Each row of a before or after table is a point. One or more steps were done to the points. Then noise was added and the rows were shuffled. The steps act on columns, c1 being the first. Write out the steps. A step turns or swaps two columns, mirrors them in a line or flattens them onto one, adds a multiple of one to another, or multiplies or shifts one. Angles are multiples of 10 degrees, from the lower column toward the higher: turns from -170 to 170, lines from 10 to 170 but not 90. Use the fewest steps. Two steps may share a column if one is a turn and the other turns, adds or multiplies; they go together, in the order done. Otherwise the lowest column goes first.

Before (8 x 3):
[[ 2.6  4.8 -3.0]
 [-0.7 -4.2  0.7]
 [-5.3  6.1  2.5]
 [ 0.6 -4.7  1.2]
 [-0.9 -1.3 -4.3]
 [ 0.1  3.0 -1.0]
 [-5.3 -0.8  2.2]
 [-5.3  6.5  0.3]]
After (8 x 3):
[[ 6.1 -0.1  4.4]
 [-2.4  0.3  5.3]
 [ 3.8 -0.2  6.0]
 [ 1.5 -0.1  0.4]
 [ 5.1 -0.6  4.6]
 [-4.2  0.2 -0.5]
 [ 1.2  0.0 -1.9]
 [-1.2  0.6  0.1]]
Steps: turn c1 and c3 by -130 degrees; multiply c3 by 1.6; multiply c2 by 0

Before (11 x 8):
[[-0.7 -0.1 -2.3 -2.2 -1.7 -0.7 -3.3  0.2]
 [-3.7 -2.4 -4.8  0.5 -4.2  3.4  0.0 -5.6]
 [ 2.2 -2.0  2.3 -4.6 -1.0  1.2  3.1  6.1]
 [-3.8 -2.5 -9.6  2.1 -3.2 -4.4  6.1 -3.1]
 [ 3.4 -3.3 -1.2  1.9  2.4 -2.9 -2.5 -2.7]
 [ 3.4  0.6 -1.8 -2.6  5.3 -1.7  4.4 -2.2]
 [-0.3  2.4  0.4  1.8  2.6  0.5  0.9 -5.0]
 [ 2.2 -2.0 -0.1 -6.7  0.8  5.1  2.2 -2.6]
 [-0.8 -5.3  0.0 -0.7  4.0 -6.2 -1.0 -8.6]
 [ 3.2 -0.1  1.0  0.3 -1.9 -3.5 -2.6 -4.2]
 [-2.3  1.7  5.8  4.5 -2.6 -1.6  5.0 -1.3]]
After (11 x 8):
[[ 1.3  2.3 -1.3 -3.2  2.2  6.1 -4.3  3.0]
 [ 8.4 -1.9  1.2  2.5  1.9 -2.5 -3.0  3.2]
 [ 8.2 -0.4  0.3 -1.9  0.4 -2.6 -3.4  1.9]
 [ 4.3  0.9 -0.4 -1.7 -2.2 -3.4 -0.8  6.1]
 [ 2.7 -1.2  0.7 -2.5  4.4  5.0 -1.4  4.5]
 [ 8.4  1.1 -0.8  5.3 -2.9  4.5 -1.7  3.8]
 [ 7.1 -2.6  1.4 -1.0 -4.4  3.2  1.2 12.1]
 [ 4.3 -4.0  2.5  4.1 -0.7 -0.9 -6.2 -2.7]
 [ 7.2 -1.6  0.9  0.9 -6.6  2.4  5.2  3.4]
 [ 4.8  1.7 -0.9  2.5  1.8  0.9  0.4  1.0]
 [ 1.3  0.3 -0.2 -4.2  0.6  0.1  3.5  0.4]]
Steps: shift c1 by 5.0; flatten c2 and c3 onto the line at 150 degrees; swap c4 and c5; swap c6 and c7; shift c8 by 6.0
